Rows are points. Each copy is the shape, with its points in the same order, turned, moved and blurred by noise. Is it also mirrored, or only turned?

Shape (8 x 2):
[[-41   7]
 [  0   3]
 [ 32   7]
 [-11  34]
 [-29 -33]
 [ 55 -23]
 [ 31   8]
 [ 11  22]]
Copy 1 (8 x 2):
[[  3 -38]
 [ -2   8]
 [-15  36]
 [-31 -11]
 [ 38 -15]
 [ 16  66]
 [-13  32]
 [-30   6]]
Copy 1 is: only turned
Copy 2, 8 rows:
[[ 29 -40]
 [ -1  -9]
 [-14  21]
 [ 34   1]
 [-15 -49]
 [-48  25]
 [-15  23]
 [ 11   8]]
Copy 2 is: mirrored
Copy 3 (8 x 2):
[[-47   2]
 [ -7  12]
 [ 23  24]
 [-26  38]
 [-23 -31]
 [ 53   3]
 [ 22  26]
 [ -2  32]]
Copy 3 is: only turned

Shape, 8 rows:
[[-38  26  39]
 [ 13  -9  33]
 [ 13  12  -6]
 [ 12  64 -27]
 [  4 -14  34]
 [ 43 -12 -42]
 [-36  26  14]
 [ 11  -5  -5]]
Copy 1:
[[-11 -27  48]
 [-42  17  13]
 [ -2  11  -2]
 [ 57  18   8]
 [-43   2  11]
 [  1  36 -54]
 [ -3 -30  31]
 [-16   9  -9]]
Copy 1 is: mirrored
Copy 2, 8 rows:
[[ -6  62  -5]
 [  7  12 -38]
 [  6  -7   3]
 [ 29   0  56]
 [ -2  17 -41]
 [ -1 -57   5]
 [-11  44  14]
 [ -4 -10  -7]]
Copy 2 is: mirrored

Shape:
[[ 12 -12  47  12  12  -6]
 [ 20  43 -59  16  -3  34]
 [ 12  20 -58  -8 -25  60]
 [-20  -2 -25  17  10  21]
 [ 34 -26  23  11   0 -24]
 [  3  18  22 -31  22 -17]
 [-11   6  12  23 -18  28]
 [ -1 -10  16   5   8 -37]
 [ 24  41 -43  17  -8  33]
 [-19 -14 -26  34   0  33]
 [-18  54 -55  12 -40  23]
 [ 16 -29  26 -16  -5 -25]]
Copy 1, 12 rows:
[[ 34   0   6 -31  14  -2]
 [ -5   8 -44  59 -31  19]
 [-38  -6 -49  35 -35  35]
 [ -3 -13   1  18 -47   0]
 [ 33 -26  -9 -27  20 -19]
 [  0  33  17   1  25 -18]
 [  7  -1 -16 -25 -46   9]
 [ 25  -9   7 -15   5 -41]
 [  1   6 -49  38 -33  26]
 [ -5 -23   1   3 -53  10]
 [-24  31 -57  38 -65  -7]
 [  7 -15   1 -30  27 -26]]
Copy 1 is: only turned
Copy 2, 12 rows:
[[ 10 -24  24 -18  36  40]
 [ 29  72   9   2  -3 -32]
 [ 32  56   2 -26 -35 -46]
 [ -4  22  19  -4 -23  10]
 [ 29 -35   5  12  24  25]
 [ -7   3   5 -36  49  13]
 [ 22   8  43 -21  -7   0]
 [ -9 -25   8  11  33  14]
 [ 38  58  16  -2  -5 -22]
 [  1  21  28   4 -46  12]
 [  7  50  39 -14 -12 -65]
 [ 12 -45 -11   0  30   9]]
Copy 2 is: only turned

Shape (14 x 8):
[[-27  56  15   2  14 -14 -15  41]
 [ 34 -60 -15  54   0  16 -30 -26]
 [ 37 -46   1  27  -8  -2 -27  11]
 [-13  14  21  -6  28  10  -2 -42]
 [  7   4 -28  14   1  -4  14  -6]
 [ -3  32 -23 -22 -19 -24 -15 -63]
 [ 64  42  20 -53 -14  -5  38 -27]
 [  2 -17 -19   5  14  17 -14  -3]
 [ 41   2 -12   0  16  37  24  -3]
 [ -6  18  38 -12 -15 -20 -33  16]
 [-40  -1 -19  11 -16  49 -25 -35]
 [ 18   1  44   2  32  12 -57 -54]
 [  3 -24  10  33 -15   8   8  14]
 [ -4  19 -27  38 -31  -3 -25 -30]]
Copy 1, 14 rows:
[[ -5  31 -18  -4 -18  19 -68 -18]
 [  0  -9  12   5  44 -53  36  41]
 [ 13  23   4  -7  18 -30  28  40]
 [ 18 -46   8  -5   7  -4 -22 -29]
 [-22  -7 -18 -27   5 -29   1 -13]
 [ 31 -37 -53  -1  -4 -46 -13 -49]
 [ 41   8 -19 -50   4   9  28 -89]
 [ -8 -19 -16 -13  20  -7  -1  16]
 [-15  -3   0 -39  41   8  22 -25]
 [ 37  24 -16  11 -25   8 -23  -7]
 [-21 -51 -29  43  17  -9  -4  -5]
 [ 70 -31  20  19  39  -9 -22  -7]
 [-22  11  15   1  -7 -12  19  10]
 [-10  -3 -31  27  16 -57 -10 -18]]
Copy 1 is: only turned
Copy 2, 14 rows:
[[ 21  27  17  37  10 -20  43 -32]
 [-53 -31  12 -10  29  64 -37   3]
 [-28  -1  25  -6   4  65 -19  -8]
 [ 26 -17 -25   3  35 -11  -9   7]
 [-23 -26  -3   9  -8   7  17  11]
 [ 12 -55 -38  16 -19 -23 -21 -25]
 [ 67 -25 -32  34 -49  25  -1  38]
 [-25  -1 -21   1  14  25   4  -4]
 [ -6 -10 -21  25   4  42  17  45]
 [ 29  22  17  18  -7   4 -12 -38]
 [-45   0 -35  26  30 -21 -32  -6]
 [ 39 -23 -20   6  60  32 -42 -26]
 [-27   9  31   5   6  18  -9  17]
 [-36 -44   6  37   0  -3 -16 -24]]
Copy 2 is: mirrored
Copy 3:
[[-46   4  34   9  17 -34 -16 -49]
 [  0  64  -5  -1 -50  19 -46  51]
 [ -8  69  -3   4 -34  -2 -10  28]
 [ 12  -9  45  13  15   9 -49   6]
 [  2  -1  -9  -5 -29  -5 -29  -8]
 [ 29 -27 -13  67  -8  -7 -49 -13]
 [ 64  -7 -24  10  52   3  13 -25]
 [ -7  13   6  -4 -17 -19 -38  26]
 [ 13   9 -17 -38   9   5 -18  11]
 [-19  32  34  47  15 -18   0 -17]
 [-36 -29   7  25 -10  20 -54  41]
 [ 19  44  41  39  39   3 -72  32]
 [-21  27  20  -2 -34  17  -4  10]
 [-20   8 -13  39 -33  16 -57 -10]]
Copy 3 is: mirrored
Copy 4, 14 rows:
[[ 17  34 -42 -36   7  53  -5  23]
 [ 50 -31  64  29 -12 -18   0   7]
 [ 41 -13  29  16  -8 -24 -22  30]
 [-13  -3  14 -31 -33  32   5 -21]
 [  7  17  13  -5   8  -5  28   6]
 [ -9 -17 -12 -39  16 -12  20 -55]
 [-30  48 -25 -42 -49 -53  -4 -27]
 [ 14 -14  13  -1 -14   5  23  20]
 [  9  29  14   1 -49 -17  32  12]
 [  9   0 -34 -24   1  18 -45   7]
 [  6 -36  -7  30 -10  37  34 -24]
 [ 30 -40  22 -42 -54  22 -26 -30]
 [ 12  17  20  31  -1   8 -13  20]
 [ 37  -4   1   7  26   5  17 -36]]
Copy 4 is: only turned

Shape (15 x 11):
[[-13 -18 -56  16  39 -16 -34  45 -50 -44  -6]
 [-32   3 -19  12  17  18   9   2   5 -46  27]
 [ 37  15  15   5 -21   1 -44  -8 -34 -46 -12]
 [  0  -1   4 -35 -20 -17  -8 -20 -28 -24  21]
 [-41  15 -59  -9  25  19 -68 -31 -19  12  -9]
 [-34 -35  26   1  15  42   8 -19 -13  39 -25]
 [-36 -28 -44 -11 -33 -14  24  23  22  15  33]
 [ 42  43  16 -25   4  30  -5 -40 -53   3  -1]
 [  6  14 -16  21  29  36 -24 -44 -43  47  -2]
 [-29  17 -24  40  15 -44  -9   9   2  30  -4]
 [  8  12  -2  16  22 -18 -27   4  20  23  34]
 [ 38 -12   0 -34 -33 -42 -55 -26 -21 -25  21]
 [ 32   1  25  -5  34 -26   4 -30  -4  29 -31]
 [ 50   5 -29  -2 -24 -33  20  11  -2 -44 -13]
 [  7  27  23 -10   0  12 -31  45  12 -16  -1]]
Copy 1, 15 rows:
[[  4 -76  38 -14  24  37  28  16 -19  -8  50]
 [-23 -30   4 -37  -9  23   4 -25  33 -32  28]
 [ 30 -16  18 -44  46  26 -21   7 -21  -2 -28]
 [ 23  10   6  -6   7  16 -44 -10  -6 -11  12]
 [-48 -50 -22  -1  11  65 -16  -5 -26  43  28]
 [-72  40   2  12  -9  15  17  11   0   8  -4]
 [  7  -9 -40   1 -46  -5   1  18  25  -6  53]
 [ 11  17   7   8  17  69 -16 -22 -22 -10 -53]
 [-45 -12   0  32  -1  78   6  10  -4  24 -44]
 [-18 -52 -30  34  18  -9  23  -1  24  13   3]
 [ 11 -22 -13  11   1  18  19 -24  37  43  -3]
 [ 54  -9  17 -16  14   8 -64   2 -17  33   1]
 [ -4   3  20  35   3 -11  11 -30 -29  24 -44]
 [ 55 -38   5 -23 -16 -13   0  -7 -24 -27 -14]
 [ 30   8 -17 -38  37  23  37 -20   2  11   9]]
Copy 1 is: only turned
Copy 2 (15 x 11):
[[ 14  24  24  28 -18 -57 -50   2 -19 -65 -20]
 [-11  24  -2  12   3 -21  -1 -46   0 -16   9]
 [ 13   1  58 -18 -31  13 -45 -22 -10   9 -39]
 [-22  -3  20 -22 -45  -2   0  -9 -34  10 -10]
 [  0  20  -2  50 -39   5 -69  13  -9   0  48]
 [ -2  -3   2  60  32  29   3   7 -55  31   3]
 [ -8 -32 -36  29 -30 -12  47  -1   1 -28   4]
 [-20  46  25 -16 -21  32 -33  18 -16  55 -39]
 [ 14  45  10  53 -11  12 -33  33 -12  56  -2]
 [  1 -31  -1  47  -6 -58 -17  16  19  21   1]
 [ 12  -7  28   9  -2 -24   5  24  28  20  20]
 [ 19 -21  49 -45 -72   3 -14   9 -27   7  -3]
 [ 16 -15   9 -12  24 -11 -23  41 -30  57 -18]
 [ 23 -17 -10 -43 -25 -18 -15 -11   4 -12 -62]
 [-19 -19  49  -2  16  16 -18   0  25 -17 -13]]
Copy 2 is: only turned
Copy 3, 15 rows:
[[ -5 -59  -4 -13   6 -17  43  25 -60  -3  55]
 [-27  -7  43   7  -4  -3  10  -2   6   0  53]
 [ 24 -44  11   6  -7 -24  14 -16 -15 -26 -37]
 [ 12 -24  10 -13 -43  20   6  11   1 -26 -10]
 [-18 -15 -35 -36  28  32  47 -47 -10 -13  33]
 [-20  57  19   6  -3  41  31 -12 -35  27 -15]
 [-15   9  -4   3 -19  54 -50  28 -19 -12  51]
 [ 43  26   5 -30 -15 -35  35 -18  11 -32 -31]
 [ 10  37 -15 -50  14  -7  31 -35 -24  26  -4]
 [-47 -12 -31 -19  17   4 -18  31  -8  28  18]
 [ 10 -11  -6 -15  41  11 -13  16  22  32   8]
 [ 45 -57 -13  -7 -36  30  -5   1   3 -17 -27]
 [ 11  26 -32  -1  -8 -10  27  28   2  36 -41]
 [ 28 -25 -19  37 -33 -28 -18  27 -15 -22  10]
 [ 14 -12  19  26  42   3  10  29   5 -30  -5]]
Copy 3 is: only turned
Copy 4:
[[-27 -40   9  39  43 -56 -17   1 -19  40  -3]
 [-27  -6  11  20 -21 -14  18 -12 -38   0  32]
 [ 46   7  -8   5   5   0 -43  -4   4  34  26]
 [ 28  -1  17 -25  14   3 -15 -19 -23 -19  11]
 [-67 -29  25 -37  20  11 -48 -14 -28  48  26]
 [-41   5  30  -3 -19  60  -5  34  -5  -2 -33]
 [-30 -29 -24 -38   7  -9  38  19 -54 -37  -2]
 [  7  53  11 -23   7  26 -33 -42  32  16   2]
 [-53  22  20 -24  25  47 -11  -2  30  41   9]
 [-52 -13   6 -27  20 -28  -3  55  10 -10  34]
 [-17 -15  16 -47  -9 -19  23  21  20  20  28]
 [ 63 -33   8 -46  29   2 -27 -16  -3   7  25]
 [ -9  -7  18 -22  -7  18 -23  16  68 -21  -3]
 [ 28 -17 -54   8  10 -28 -13 -13  15 -26  19]
 [ 12  10  -5 -23 -44 -37 -18  19  -7  29  -5]]
Copy 4 is: mirrored

Shape:
[[ 36  -2  20 -12 -20  16 -26  -5  -3  39 -14  17]
 [-20  -5  -6  -8   1   7 -13  12   0  17  -3   6]
 [-16 -16  -5 -15 -22  45  19   6  28 -33  13 -57]
 [  6  46   2  -6   8  11 -40  21 -22   7   7  24]
 [ 27 -21  56  32  14 -37  21  11   6  -3   3 -22]
 [-27   4  25 -18 -40   1 -21 -21  -5 -12  20  65]
 [ 14  11  -5  22 -12  -4 -21 -16  23  -4 -62  49]
 [-34 -23 -24  52  37 -31   4 -46 -12 -20 -10   0]
 [-24  -4  17 -21  -5  41 -42 -28  -9 -17 -54   3]
 [ 11 -45 -16 -28  16  -9  -3  20 -12 -29  14  63]
 [-11  16  -1 -66  -4   6   2 -35 -17 -39  24  19]
 [ -9  40 -46 -23 -21  10 -17  24  29  62 -47  15]
 [ 14  33 -20 -35  11  35  10  -1  -3   4  -7  -2]
 [ -3 -21  29  -9  31  11  47  35  13   8  21 -15]
 [-11  37 -18   6   1  43   2 -27 -58   3 -31  -5]
 [ 43 -28  31  24  50  12   4  12  15  36  19  30]]
Copy 1:
[[ 47   9  28 -15  10 -22  36  -7  14 -21 -15 -17]
 [  9  14   1  -1 -21 -16  -2 -19   0 -14   0  -6]
 [-38 -19 -32  44 -18 -14  50   6  -8 -16   6  19]
 [ 15  21  20 -23 -15  20   6 -19  39 -10  24 -26]
 [  9 -24  61  24  21  11  -7  10  -5  14 -19  46]
 [ 23  50  -4   1  23 -39   5 -56  48  -4  18  24]
 [ 12  15  36   8  33  -5  16 -80   2 -10 -25 -40]
 [-51  25  21  -6  10  16 -39 -45 -27 -29 -36  34]
 [ -8  41  31  12 -35 -22  56 -59   6 -34  -7  -4]
 [ 47  40 -19  -8  13  22   2 -51 -30  12  25  34]
 [-22  60 -15 -25   4 -19  44 -20  11  22  33  26]
 [ 17  -5  -4 -15 -22 -41   3 -30   0  -1 -10 -95]
 [-15  28   2 -10  -6  -1  39   6 -10  -3  22 -37]
 [  8   4  12  42  -6   0  -7  37 -28  12  19  19]
 [-36  29  35 -28  -8 -11  24 -19  -4 -62  32 -26]
 [ 57  28  30  22  25  33 -13  27 -13 -11 -22   2]]
Copy 1 is: mirrored
Copy 2, 16 rows:
[[ 18 -18 -20  -3  12   4 -22 -11 -11   8   1  43]
 [ -8  24 -15   8   4   2  -6   0   3   7  -5 -14]
 [ 40  41   6  22  -6  27 -21  17   3 -53 -57 -29]
 [-17  26   7 -22  13 -11 -11  -8  20  43 -20  40]
 [-18 -18  -6 -24 -49  42   7 -33 -15 -35 -19  -3]
 [-15  48 -38  -9  22  13  42  35   1  -1   5  43]
 [-24  23  26  22 -24 -12 -15  16 -34  -2  34  47]
 [-25   2  26  47 -58   5  49   7   4   2   5 -33]
 [  6  30 -17  27 -19 -25  -6  53 -43  13 -35  21]
 [-35  14  -6 -41  13 -52  29  18  13 -34  21 -20]
 [ -8  14  12 -19  38   2  40  58   0 -15 -39   2]
 [  0  28  23  25  48   7 -72   3 -16  38  27   5]
 [ 10  14  38 -19  19   7 -29  37   7  12 -28   0]
 [-19   2 -16 -38 -29  34 -31  -1  24 -31 -13 -42]
 [ 37  23  31  -4 -32   4   5  30  -5  56 -15   6]
 [-23 -50 -22 -22 -38   3 -23  -7  42 -20  13  17]]
Copy 2 is: mirrored

Shape (17 x 12):
[[ -2  40 -22 -24 -27 -17 -75  39  15  27   7 -12]
 [ -2   8  19  35  20 -23  31  21 -23   1  26  24]
 [ 26  47 -43 -14 -18   0 -19  25 -15  57  -9 -37]
 [ 61   1 -29  27 -11 -31   8 -19   8 -19  42  34]
 [-31   3 -29 -36   4  50 -30  39  -3  40 -37 -11]
 [ 19 -30  31  16  46  20 -20  -2  43   8  -2 -53]
 [ 10 -17  31 -34  31  44 -10 -19  34  14  43 -43]
 [-16  12 -25  -8 -40   8 -15  42  -5  29   7 -26]
 [  7   4   4  41   7 -26  -7 -36 -36 -32  34   0]
 [-22   5  35  -6   5 -50  28 -20 -25   1 -15  31]
 [-16  -2   8   0  36 -27  32  17 -34  -5  -1  26]
 [ 44 -22  60 -10  12  34  -1  -9  24 -28   2 -24]
 [-34  11 -26 -42  26 -11 -21  31   2   1 -18 -41]
 [-35 -23  -5   4  -9 -33  34   5 -23  12 -22  12]
 [  4 -43  23 -17   3 -47  11  16 -49   5   7  16]
 [ 45   9  16  17  -9 -29  12  -7 -19 -48  32   0]
 [-14 -11   3 -24  25  27 -34  17 -15  34 -24 -20]]
Copy 1 (17 x 12):
[[ 34  28 -80  -3   2   7  52 -16  15  20 -19  59]
 [-20  -1  -3  12  24  13  36 -12   0 -30  -4 -43]
 [ 21  18 -52 -29  42 -32  27 -56  19   7   3  54]
 [-71  34  -3  32 -13  12  31 -27  -4 -24  31  23]
 [ 59  11 -52 -28  20  -9 -20 -25  -5  57 -18   9]
 [-42   9 -18 -46   0 -36  12  50  16  40 -28  -1]
 [-10  42  29 -42  16 -12  21  44  13  53 -22  21]
 [ 35 -14 -40 -18  21   5  36 -26  10  31  15  30]
 [-34  18 -12  36  23  15  17  28  38 -34  31  -6]
 [  5 -17  14  42   7  11  -2 -10  32 -39 -39 -15]
 [  0  -8  -3  21  29  11  -3  -6 -16 -32 -23 -31]
 [-24  21  24  10 -16 -56  23  44   9  46 -13  -5]
 [ 45  -4 -46 -27  21  -5  -6  19 -15  -2 -25  39]
 [  7 -47  -6  16  12  22 -16 -22  13 -14 -11  -6]
 [-16 -33   1  57  46  15   9  -1  -4   2 -30   4]
 [-33  13   6  46   4 -18  43  16   3 -28  28   9]
 [ 25  11 -39 -11  35 -15 -13   5  15  45 -33   6]]
Copy 1 is: mirrored
Copy 2, 17 rows:
[[-30  19 -35 -41 -61  75 -15   7 -12 -34   6 -23]
 [  1  10 -39  -3  46   9  -7 -10  19   6 -30   4]
 [-41  30 -19   3 -33  63 -25   9 -58   5  23  -9]
 [ -9 -14  16  11  15  23 -32   4  10 -43 -45  48]
 [ 13  55 -27 -20 -43  20  25  13 -37 -14  56 -32]
 [ -6 -67 -34 -19 -21  -7  53  32 -27  -5   6  -4]
 [ 10 -50 -42 -37 -50 -29   7   5 -25   6  28  32]
 [ -3  18 -38 -27  -5  55 -21  -2 -30 -30  34 -22]
 [ -2 -15  19 -41  33  12 -15 -13   8  10 -50   9]
 [-15  11  -4  -2  18 -22 -27 -15  47  11  -8 -40]
 [ 15  29 -27  13  22 -13   0 -21  19  10 -22 -25]
 [ 18 -69  -7  -3 -17   0  34   7  23   7  29  27]
 [ 28  15 -29 -12 -52  22  -9   8 -36   5  -1 -63]
 [  1  20  -9   4  34 -16 -22 -14   4 -20  13 -54]
 [ -9   2  -9  12  15  -6   2 -67  17 -17  -8 -34]
 [ 10 -36   7  -3  21  36 -22 -22  25   1 -33  21]
 [ -7  17 -20 -26 -32   2  38  -4 -30   6  28 -27]]
Copy 2 is: mirrored
